Each row is a point. To make a cloud, some directions were put in groups of two or more. Within a group, all points are equally far from the middle, so they leave a hole (a ring in 2 directions, a hollow ball in 3). The other directions are filled evenly. Then the cloud was stretched, turned, moved and blurred a little. Count the holes, and give their numbers of directions, smallest first.

Cloud (19 x 3):
| -0.027 |  0.007 | -0.077 |
| -0.006 | -0.076 | -0.005 |
|  0.026 | -0.023 |  0.032 |
| -0.031 |  0.023 | -0.060 |
|  0.007 |  0.008 | -0.071 |
| -0.010 |  0.035 | -0.056 |
|  0.020 | -0.075 | -0.021 |
| -0.014 |  0.017 | -0.070 |
|  0.040 |  0.009 | -0.046 |
|  0.008 | -0.080 | -0.015 |
|  0.037 | -0.007 | -0.053 |
|  0.047 | -0.021 | -0.033 |
|  0.033 |  0.033 | -0.043 |
| -0.004 |  0.041 | -0.052 |
| -0.012 |  0.042 |  0.064 |
|  0.048 | -0.026 | -0.024 |
|  0.031 | -0.034 |  0.017 |
| -0.014 |  0.046 |  0.063 |
| -0.030 |  0.065 | -0.011 |
Holes: 1 (2)

Cloud (28 x 4):
| -0.031 | -0.015 |  0.060 |  0.038 |
|  0.015 | -0.059 | -0.008 | -0.071 |
|  0.039 | -0.011 |  0.029 |  0.045 |
| -0.036 | -0.039 |  0.047 |  0.024 |
| -0.036 | -0.023 |  0.056 |  0.031 |
|  0.048 |  0.034 |  0.048 | -0.032 |
|  0.036 | -0.024 |  0.044 |  0.031 |
| -0.063 | -0.001 |  0.009 | -0.046 |
| -0.008 | -0.012 | -0.025 | -0.090 |
|  0.038 | -0.020 |  0.041 |  0.033 |
| -0.008 | -0.018 | -0.006 | -0.090 |
| -0.022 | -0.013 |  0.057 |  0.048 |
|  0.009 | -0.064 |  0.041 |  0.000 |
|  0.006 |  0.014 | -0.010 |  0.065 |
| -0.020 |  0.039 |  0.065 | -0.027 |
|  0.022 |  0.035 | -0.053 | -0.055 |
|  0.022 |  0.064 | -0.028 | -0.034 |
| -0.056 | -0.011 |  0.051 |  0.009 |
| -0.026 | -0.023 |  0.055 |  0.039 |
| -0.042 | -0.018 |  0.056 |  0.027 |
| -0.031 |  0.056 | -0.044 | -0.004 |
| -0.049 | -0.049 |  0.029 |  0.011 |
|  0.003 |  0.015 |  0.024 |  0.067 |
| -0.047 |  0.011 | -0.030 | -0.061 |
|  0.032 |  0.045 |  0.053 | -0.034 |
|  0.008 | -0.026 |  0.027 | -0.082 |
|  0.002 | -0.028 | -0.020 | -0.091 |
| -0.030 |  0.049 | -0.048 | -0.024 |
Holes: 2 (2, 2)

Cloud (46 x 6):
|  0.048 | -0.009 |  0.058 |  0.028 | -0.025 | -0.030 |
|  0.021 | -0.046 |  0.060 |  0.004 | -0.025 |  0.035 |
| -0.019 |  0.031 | -0.056 |  0.040 | -0.039 |  0.042 |
|  0.006 | -0.088 |  0.040 |  0.009 | -0.034 |  0.018 |
|  0.023 | -0.014 | -0.020 | -0.031 |  0.014 | -0.068 |
|  0.013 |  0.052 | -0.046 |  0.078 | -0.034 | -0.006 |
| -0.017 | -0.084 | -0.024 |  0.045 | -0.020 |  0.053 |
| -0.033 | -0.058 |  0.043 | -0.003 | -0.022 | -0.068 |
|  0.000 |  0.035 | -0.007 | -0.035 | -0.058 | -0.003 |
| -0.026 |  0.019 | -0.020 |  0.006 | -0.025 |  0.086 |
| -0.013 |  0.012 |  0.023 |  0.054 | -0.055 |  0.077 |
| -0.025 |  0.003 | -0.073 |  0.010 | -0.023 |  0.019 |
|  0.031 |  0.029 | -0.051 |  0.032 | -0.043 | -0.031 |
|  0.023 |  0.063 |  0.044 | -0.031 | -0.010 |  0.017 |
|  0.016 |  0.016 |  0.043 |  0.022 |  0.055 |  0.026 |
| -0.021 | -0.020 |  0.033 |  0.095 | -0.042 |  0.063 |
|  0.036 | -0.060 | -0.041 |  0.018 | -0.008 |  0.016 |
|  0.026 |  0.047 |  0.005 |  0.009 | -0.014 |  0.072 |
| -0.001 | -0.047 |  0.043 |  0.030 | -0.007 | -0.087 |
| -0.011 | -0.033 |  0.032 |  0.012 |  0.028 |  0.070 |
| -0.075 | -0.035 |  0.039 |  0.038 |  0.034 |  0.019 |
| -0.025 | -0.082 |  0.006 | -0.027 | -0.020 | -0.051 |
| -0.068 |  0.017 |  0.070 |  0.034 |  0.018 |  0.030 |
|  0.045 |  0.017 | -0.051 |  0.004 |  0.014 |  0.000 |
|  0.030 |  0.026 | -0.023 | -0.046 |  0.016 |  0.021 |
|  0.027 |  0.009 | -0.061 |  0.023 |  0.001 |  0.034 |
| -0.022 |  0.047 |  0.021 |  0.004 |  0.060 | -0.048 |
|  0.023 |  0.010 |  0.009 | -0.048 | -0.050 | -0.025 |
| -0.076 |  0.005 |  0.015 |  0.089 |  0.024 |  0.030 |
| -0.065 | -0.046 |  0.001 | -0.049 | -0.005 |  0.000 |
| -0.001 |  0.033 | -0.013 |  0.042 | -0.075 | -0.002 |
| -0.077 | -0.014 | -0.010 |  0.032 | -0.051 |  0.026 |
| -0.011 | -0.031 | -0.012 | -0.019 | -0.078 |  0.017 |
| -0.035 |  0.059 |  0.073 |  0.044 |  0.014 | -0.042 |
|  0.006 | -0.070 |  0.054 |  0.076 | -0.018 |  0.002 |
| -0.086 | -0.056 |  0.019 |  0.017 |  0.000 | -0.021 |
|  0.052 |  0.010 | -0.018 | -0.014 | -0.034 | -0.043 |
| -0.024 |  0.046 | -0.051 |  0.023 | -0.038 | -0.023 |
| -0.045 | -0.052 |  0.045 |  0.065 |  0.040 |  0.011 |
|  0.035 | -0.015 |  0.024 |  0.016 |  0.018 | -0.082 |
|  0.029 |  0.075 |  0.027 |  0.068 |  0.033 |  0.004 |
| -0.008 | -0.045 |  0.005 |  0.127 | -0.017 |  0.018 |
|  0.005 | -0.051 | -0.001 |  0.033 |  0.046 |  0.022 |
|  0.028 | -0.018 | -0.008 |  0.060 | -0.066 |  0.032 |
|  0.037 | -0.051 |  0.026 | -0.018 |  0.021 | -0.006 |
|  0.008 | -0.031 | -0.025 |  0.055 |  0.035 |  0.041 |
Holes: 1 (6)

Cloud (88 x 8):
| -0.008 | -0.009 |  0.005 |  0.038 | -0.025 | -0.020 |  0.066 | -0.016 |
| -0.014 | -0.026 |  0.068 |  0.022 | -0.008 |  0.031 | -0.033 | -0.019 |
|  0.065 |  0.045 |  0.003 | -0.041 | -0.001 | -0.049 |  0.030 |  0.025 |
|  0.061 |  0.023 |  0.050 | -0.002 | -0.033 | -0.003 |  0.019 |  0.061 |
| -0.012 | -0.013 |  0.026 |  0.026 | -0.027 | -0.002 |  0.043 |  0.051 |
|  0.027 | -0.003 | -0.018 | -0.052 | -0.017 | -0.004 |  0.057 | -0.035 |
|  0.043 | -0.045 | -0.033 | -0.029 |  0.050 |  0.003 |  0.037 |  0.000 |
|  0.003 | -0.006 | -0.053 | -0.026 | -0.030 | -0.035 |  0.024 |  0.069 |
|  0.043 |  0.035 |  0.103 | -0.013 |  0.042 |  0.063 |  0.067 |  0.020 |
|  0.000 |  0.009 | -0.030 |  0.058 | -0.040 |  0.026 | -0.025 | -0.003 |
| -0.030 |  0.038 | -0.015 | -0.018 | -0.062 | -0.012 |  0.044 | -0.025 |
| -0.024 |  0.025 |  0.001 |  0.012 |  0.032 |  0.004 |  0.076 |  0.068 |
|  0.036 | -0.069 |  0.033 |  0.019 | -0.040 |  0.061 | -0.031 |  0.039 |
| -0.066 |  0.012 | -0.002 |  0.044 | -0.001 |  0.036 |  0.004 | -0.023 |
|  0.074 |  0.080 |  0.040 | -0.015 |  0.011 | -0.011 |  0.042 | -0.014 |
|  0.032 | -0.036 |  0.011 | -0.036 | -0.030 | -0.046 |  0.006 |  0.049 |
| -0.010 |  0.063 |  0.040 |  0.007 |  0.038 |  0.063 |  0.060 |  0.023 |
|  0.083 |  0.083 | -0.001 | -0.007 | -0.020 | -0.050 |  0.078 | -0.013 |
|  0.040 | -0.050 |  0.036 |  0.030 | -0.016 |  0.013 | -0.013 |  0.047 |
|  0.014 | -0.054 | -0.021 | -0.006 |  0.001 | -0.013 |  0.085 |  0.026 |
|  0.065 |  0.061 |  0.023 | -0.009 |  0.038 |  0.025 |  0.055 |  0.021 |
|  0.001 | -0.022 |  0.052 | -0.019 |  0.091 |  0.054 |  0.074 | -0.010 |
| -0.053 |  0.016 | -0.071 |  0.038 |  0.003 |  0.008 |  0.000 |  0.008 |
| -0.012 | -0.057 |  0.056 | -0.047 | -0.051 |  0.012 |  0.039 |  0.088 |
|  0.047 | -0.004 |  0.084 | -0.036 | -0.015 |  0.032 |  0.102 |  0.044 |
|  0.054 |  0.048 | -0.002 |  0.027 |  0.052 | -0.006 |  0.035 | -0.071 |
| -0.016 |  0.020 |  0.015 | -0.005 | -0.064 |  0.033 |  0.066 | -0.006 |
|  0.064 |  0.055 | -0.003 | -0.014 | -0.006 | -0.015 | -0.032 |  0.014 |
| -0.081 | -0.050 |  0.004 | -0.005 |  0.010 |  0.032 |  0.032 | -0.013 |
|  0.011 |  0.057 |  0.030 |  0.044 |  0.001 |  0.023 | -0.009 |  0.044 |
| -0.019 | -0.065 | -0.063 | -0.002 | -0.012 |  0.017 |  0.062 |  0.015 |
|  0.032 |  0.058 |  0.085 | -0.019 |  0.049 |  0.046 |  0.056 | -0.005 |
| -0.040 | -0.040 |  0.016 | -0.066 | -0.012 |  0.000 |  0.084 |  0.014 |
| -0.020 | -0.017 |  0.090 | -0.027 | -0.013 |  0.057 |  0.060 | -0.027 |
|  0.052 | -0.063 |  0.048 |  0.008 | -0.020 |  0.061 | -0.057 |  0.035 |
|  0.053 |  0.064 | -0.011 | -0.029 | -0.045 | -0.064 |  0.047 |  0.032 |
|  0.083 |  0.001 |  0.014 | -0.013 | -0.012 | -0.021 | -0.035 | -0.027 |
| -0.039 | -0.029 |  0.010 |  0.042 |  0.018 |  0.020 | -0.016 | -0.049 |
| -0.037 |  0.008 | -0.040 |  0.010 |  0.083 | -0.049 |  0.001 |  0.016 |
|  0.020 |  0.020 |  0.002 |  0.008 |  0.019 | -0.077 |  0.012 |  0.053 |
|  0.058 |  0.063 |  0.055 |  0.037 |  0.077 | -0.006 |  0.033 |  0.008 |
|  0.037 | -0.012 |  0.019 |  0.002 | -0.070 | -0.017 | -0.007 | -0.042 |
|  0.020 |  0.030 |  0.067 |  0.001 | -0.033 |  0.018 | -0.009 | -0.034 |
|  0.031 | -0.046 |  0.011 | -0.008 |  0.000 |  0.051 |  0.107 | -0.015 |
|  0.079 |  0.024 |  0.033 |  0.022 |  0.041 |  0.037 |  0.060 | -0.004 |
| -0.020 |  0.005 |  0.008 |  0.038 | -0.052 |  0.014 |  0.046 | -0.018 |
| -0.025 | -0.052 | -0.005 | -0.038 | -0.005 | -0.013 | -0.008 |  0.081 |
| -0.008 |  0.030 | -0.024 |  0.035 | -0.022 |  0.050 | -0.021 | -0.028 |
|  0.052 | -0.058 |  0.008 |  0.015 |  0.052 |  0.002 |  0.020 |  0.043 |
|  0.059 | -0.041 |  0.038 |  0.032 | -0.039 |  0.006 |  0.039 | -0.027 |
|  0.057 | -0.038 |  0.001 | -0.016 |  0.041 |  0.010 |  0.041 | -0.042 |
|  0.052 | -0.024 |  0.080 | -0.034 | -0.019 | -0.015 |  0.035 |  0.059 |
| -0.012 |  0.022 | -0.044 |  0.056 |  0.036 |  0.006 |  0.054 | -0.061 |
|  0.013 | -0.017 |  0.052 | -0.044 | -0.036 |  0.024 |  0.015 | -0.029 |
| -0.032 |  0.026 |  0.041 |  0.077 |  0.034 |  0.021 |  0.028 | -0.037 |
|  0.003 |  0.000 |  0.045 |  0.024 |  0.000 | -0.006 |  0.007 | -0.066 |
|  0.064 |  0.043 |  0.058 |  0.029 |  0.057 |  0.007 |  0.022 |  0.036 |
|  0.040 |  0.064 |  0.026 |  0.052 |  0.074 |  0.000 |  0.042 |  0.018 |
|  0.028 |  0.009 |  0.096 | -0.067 | -0.008 |  0.038 |  0.098 |  0.038 |
|  0.075 | -0.039 |  0.012 |  0.008 |  0.042 |  0.024 |  0.004 |  0.060 |
|  0.011 | -0.024 | -0.006 | -0.015 | -0.043 | -0.011 |  0.101 |  0.025 |
|  0.042 |  0.006 |  0.061 | -0.021 |  0.048 |  0.023 |  0.085 | -0.020 |
|  0.096 | -0.033 |  0.021 |  0.042 |  0.005 |  0.003 |  0.027 | -0.044 |
|  0.029 |  0.073 | -0.011 | -0.008 | -0.053 | -0.041 |  0.031 |  0.051 |
|  0.050 |  0.024 |  0.072 |  0.026 |  0.032 | -0.014 |  0.000 |  0.051 |
|  0.009 | -0.069 | -0.023 | -0.006 | -0.044 | -0.022 | -0.014 | -0.021 |
| -0.018 | -0.010 |  0.041 |  0.009 | -0.045 |  0.003 | -0.017 |  0.038 |
| -0.042 | -0.006 |  0.020 | -0.005 |  0.093 |  0.026 |  0.021 | -0.031 |
|  0.075 |  0.029 |  0.074 |  0.006 | -0.031 |  0.032 |  0.060 | -0.009 |
| -0.010 | -0.003 | -0.008 |  0.006 | -0.013 | -0.068 | -0.027 |  0.030 |
|  0.021 | -0.001 |  0.098 |  0.001 |  0.010 |  0.028 |  0.080 | -0.018 |
|  0.023 |  0.032 | -0.046 |  0.015 |  0.027 | -0.005 |  0.097 | -0.017 |
| -0.001 |  0.050 |  0.040 |  0.000 | -0.055 | -0.001 |  0.055 |  0.038 |
|  0.014 | -0.033 | -0.066 |  0.055 |  0.003 |  0.006 | -0.038 |  0.012 |
|  0.000 | -0.010 | -0.055 | -0.041 | -0.043 | -0.031 |  0.067 |  0.050 |
| -0.036 | -0.012 | -0.010 | -0.020 |  0.024 |  0.070 |  0.037 | -0.017 |
| -0.029 | -0.032 | -0.027 |  0.021 |  0.029 | -0.046 |  0.048 |  0.006 |
| -0.018 |  0.062 |  0.019 | -0.032 | -0.027 | -0.035 |  0.010 | -0.004 |
|  0.007 |  0.016 | -0.003 | -0.003 | -0.072 | -0.033 |  0.057 |  0.035 |
| -0.041 | -0.028 |  0.010 | -0.043 | -0.022 |  0.023 |  0.020 | -0.023 |
| -0.004 |  0.040 |  0.033 |  0.012 |  0.048 |  0.042 |  0.044 | -0.060 |
| -0.006 |  0.011 | -0.069 |  0.032 |  0.018 | -0.001 |  0.073 |  0.007 |
|  0.013 | -0.002 |  0.079 | -0.020 |  0.048 |  0.058 |  0.112 |  0.039 |
|  0.055 |  0.039 |  0.024 | -0.012 |  0.000 |  0.045 | -0.005 |  0.046 |
| -0.059 | -0.015 | -0.028 |  0.015 |  0.045 |  0.051 | -0.007 |  0.001 |
|  0.041 |  0.025 |  0.106 | -0.016 |  0.011 |  0.017 |  0.085 |  0.007 |
| -0.022 | -0.046 | -0.024 | -0.017 |  0.053 |  0.029 |  0.050 |  0.071 |
|  0.058 |  0.009 |  0.055 |  0.000 | -0.004 |  0.090 |  0.028 | -0.031 |
Holes: 1 (6)

Cloud (73 x 8):
| -0.007 |  0.038 |  0.021 | -0.014 | -0.072 | -0.015 | -0.021 |  0.057 |
| -0.064 |  0.042 |  0.053 | -0.024 | -0.059 | -0.014 |  0.017 | -0.069 |
|  0.050 |  0.000 | -0.018 |  0.012 |  0.073 | -0.019 | -0.041 |  0.003 |
|  0.002 | -0.036 |  0.074 |  0.048 | -0.034 | -0.025 |  0.041 |  0.041 |
|  0.059 |  0.022 |  0.074 | -0.002 | -0.065 |  0.015 | -0.071 |  0.006 |
| -0.030 |  0.087 | -0.036 |  0.028 | -0.025 | -0.029 |  0.027 |  0.051 |
|  0.078 |  0.019 |  0.012 |  0.014 |  0.005 | -0.071 | -0.058 |  0.057 |
| -0.066 |  0.045 |  0.103 | -0.021 | -0.043 | -0.019 |  0.054 | -0.024 |
|  0.077 | -0.021 | -0.010 | -0.017 |  0.044 | -0.018 |  0.041 | -0.042 |
| -0.008 |  0.025 | -0.020 |  0.007 |  0.037 |  0.055 |  0.014 | -0.072 |
|  0.022 | -0.036 |  0.004 |  0.004 | -0.073 |  0.026 | -0.011 | -0.032 |
|  0.003 |  0.015 |  0.010 | -0.004 |  0.011 | -0.024 | -0.063 |  0.009 |
|  0.001 |  0.068 | -0.026 | -0.054 |  0.014 |  0.019 | -0.047 | -0.068 |
| -0.014 | -0.034 | -0.043 |  0.056 | -0.055 |  0.030 |  0.046 | -0.034 |
| -0.067 |  0.062 |  0.013 | -0.004 |  0.009 | -0.008 |  0.001 | -0.041 |
| -0.061 |  0.005 | -0.039 | -0.062 |  0.011 |  0.035 |  0.047 | -0.031 |
|  0.008 | -0.048 |  0.005 | -0.075 | -0.034 | -0.076 | -0.034 |  0.007 |
| -0.003 |  0.005 | -0.023 | -0.069 |  0.044 |  0.022 |  0.003 | -0.075 |
| -0.010 | -0.012 |  0.018 | -0.002 | -0.027 |  0.087 | -0.046 | -0.049 |
| -0.006 |  0.032 |  0.012 |  0.025 |  0.043 |  0.042 | -0.058 |  0.023 |
|  0.002 | -0.043 | -0.042 | -0.015 |  0.026 |  0.013 |  0.051 | -0.030 |
|  0.032 | -0.061 | -0.008 |  0.052 | -0.047 | -0.040 |  0.053 | -0.020 |
|  0.021 |  0.001 |  0.006 |  0.016 |  0.015 | -0.009 | -0.085 |  0.051 |
|  0.010 |  0.056 | -0.022 |  0.022 |  0.080 |  0.008 |  0.035 | -0.026 |
|  0.007 | -0.011 |  0.036 |  0.016 | -0.026 |  0.031 |  0.031 |  0.039 |
|  0.056 | -0.015 |  0.020 |  0.025 |  0.000 |  0.032 |  0.022 | -0.007 |
| -0.059 |  0.077 |  0.029 |  0.077 | -0.030 |  0.021 |  0.054 | -0.007 |
| -0.015 |  0.073 |  0.036 | -0.070 | -0.002 | -0.053 | -0.026 |  0.021 |
|  0.028 | -0.080 |  0.020 |  0.013 | -0.011 |  0.004 | -0.016 | -0.069 |
|  0.010 |  0.034 |  0.014 | -0.048 | -0.056 | -0.043 | -0.011 |  0.032 |
|  0.005 |  0.067 |  0.024 | -0.029 | -0.022 | -0.006 |  0.054 |  0.036 |
| -0.018 | -0.056 | -0.052 | -0.019 | -0.031 | -0.020 |  0.053 |  0.013 |
|  0.006 |  0.024 |  0.026 |  0.035 | -0.041 |  0.041 | -0.008 | -0.027 |
| -0.020 |  0.011 |  0.008 |  0.015 | -0.079 | -0.002 |  0.039 |  0.037 |
|  0.012 |  0.027 |  0.054 |  0.019 | -0.049 |  0.032 |  0.024 |  0.015 |
| -0.008 | -0.009 |  0.094 |  0.002 | -0.083 | -0.013 | -0.007 | -0.006 |
|  0.035 |  0.033 |  0.051 |  0.052 |  0.063 | -0.041 | -0.001 | -0.003 |
|  0.080 | -0.030 |  0.012 |  0.004 |  0.069 | -0.042 |  0.010 | -0.019 |
| -0.030 | -0.051 |  0.067 | -0.030 | -0.009 | -0.041 | -0.034 |  0.075 |
|  0.063 |  0.057 | -0.004 |  0.046 | -0.018 | -0.003 | -0.022 |  0.092 |
| -0.047 |  0.043 |  0.036 |  0.002 | -0.087 | -0.002 |  0.036 | -0.027 |
|  0.003 |  0.024 | -0.084 | -0.032 |  0.006 |  0.059 |  0.041 | -0.003 |
|  0.012 | -0.069 |  0.039 | -0.003 | -0.012 | -0.035 | -0.035 | -0.065 |
| -0.002 | -0.017 |  0.080 |  0.085 | -0.012 | -0.045 |  0.013 |  0.016 |
|  0.034 | -0.002 |  0.019 |  0.014 | -0.062 |  0.010 | -0.001 |  0.060 |
| -0.065 | -0.014 |  0.038 | -0.030 | -0.024 |  0.000 |  0.022 |  0.067 |
| -0.017 |  0.095 | -0.015 | -0.018 |  0.030 |  0.049 |  0.052 |  0.021 |
|  0.081 | -0.006 |  0.010 |  0.038 | -0.025 |  0.014 |  0.015 |  0.004 |
| -0.019 | -0.113 |  0.038 | -0.016 | -0.016 | -0.034 | -0.042 | -0.049 |
|  0.018 |  0.056 |  0.005 |  0.022 | -0.023 |  0.058 |  0.045 | -0.021 |
| -0.011 |  0.036 | -0.011 | -0.046 |  0.047 | -0.023 |  0.017 | -0.028 |
| -0.061 | -0.049 | -0.028 | -0.021 |  0.016 | -0.003 |  0.057 | -0.048 |
| -0.033 |  0.021 |  0.029 | -0.003 | -0.008 |  0.041 |  0.036 |  0.051 |
|  0.029 | -0.052 |  0.055 | -0.024 | -0.004 | -0.058 | -0.041 | -0.072 |
| -0.016 |  0.085 | -0.032 | -0.019 | -0.064 |  0.047 |  0.018 |  0.010 |
|  0.044 |  0.011 | -0.025 | -0.008 |  0.042 |  0.001 | -0.009 |  0.043 |
| -0.002 |  0.002 | -0.029 |  0.030 | -0.057 | -0.014 |  0.028 |  0.044 |
|  0.052 |  0.014 |  0.053 | -0.042 |  0.045 | -0.058 | -0.056 |  0.004 |
|  0.030 |  0.022 |  0.041 |  0.003 | -0.075 |  0.050 | -0.075 |  0.026 |
|  0.037 |  0.059 | -0.032 | -0.008 | -0.006 | -0.004 | -0.007 |  0.049 |
| -0.031 | -0.009 |  0.004 | -0.054 | -0.010 |  0.020 |  0.049 | -0.014 |
|  0.002 |  0.030 |  0.009 | -0.035 | -0.025 |  0.025 |  0.068 | -0.056 |
|  0.010 | -0.014 |  0.016 | -0.063 | -0.021 | -0.051 | -0.066 | -0.010 |
|  0.025 | -0.034 | -0.077 | -0.031 |  0.006 |  0.009 | -0.050 | -0.004 |
| -0.033 | -0.038 |  0.053 | -0.026 | -0.061 | -0.023 |  0.014 | -0.080 |
| -0.001 |  0.081 | -0.038 | -0.037 | -0.054 |  0.037 |  0.038 | -0.010 |
| -0.043 |  0.086 | -0.026 | -0.004 | -0.077 |  0.108 |  0.031 |  0.014 |
|  0.009 |  0.035 | -0.043 |  0.000 | -0.050 |  0.041 | -0.039 |  0.010 |
|  0.036 |  0.022 |  0.015 |  0.028 | -0.010 |  0.012 |  0.033 |  0.064 |
| -0.007 |  0.022 | -0.039 | -0.015 | -0.056 |  0.055 | -0.047 | -0.035 |
| -0.008 |  0.113 |  0.008 | -0.072 |  0.006 |  0.006 |  0.030 |  0.025 |
| -0.057 |  0.012 | -0.030 | -0.039 | -0.032 | -0.010 |  0.052 |  0.031 |
|  0.006 | -0.018 |  0.043 |  0.027 | -0.001 | -0.078 | -0.037 | -0.021 |
Holes: 1 (3)
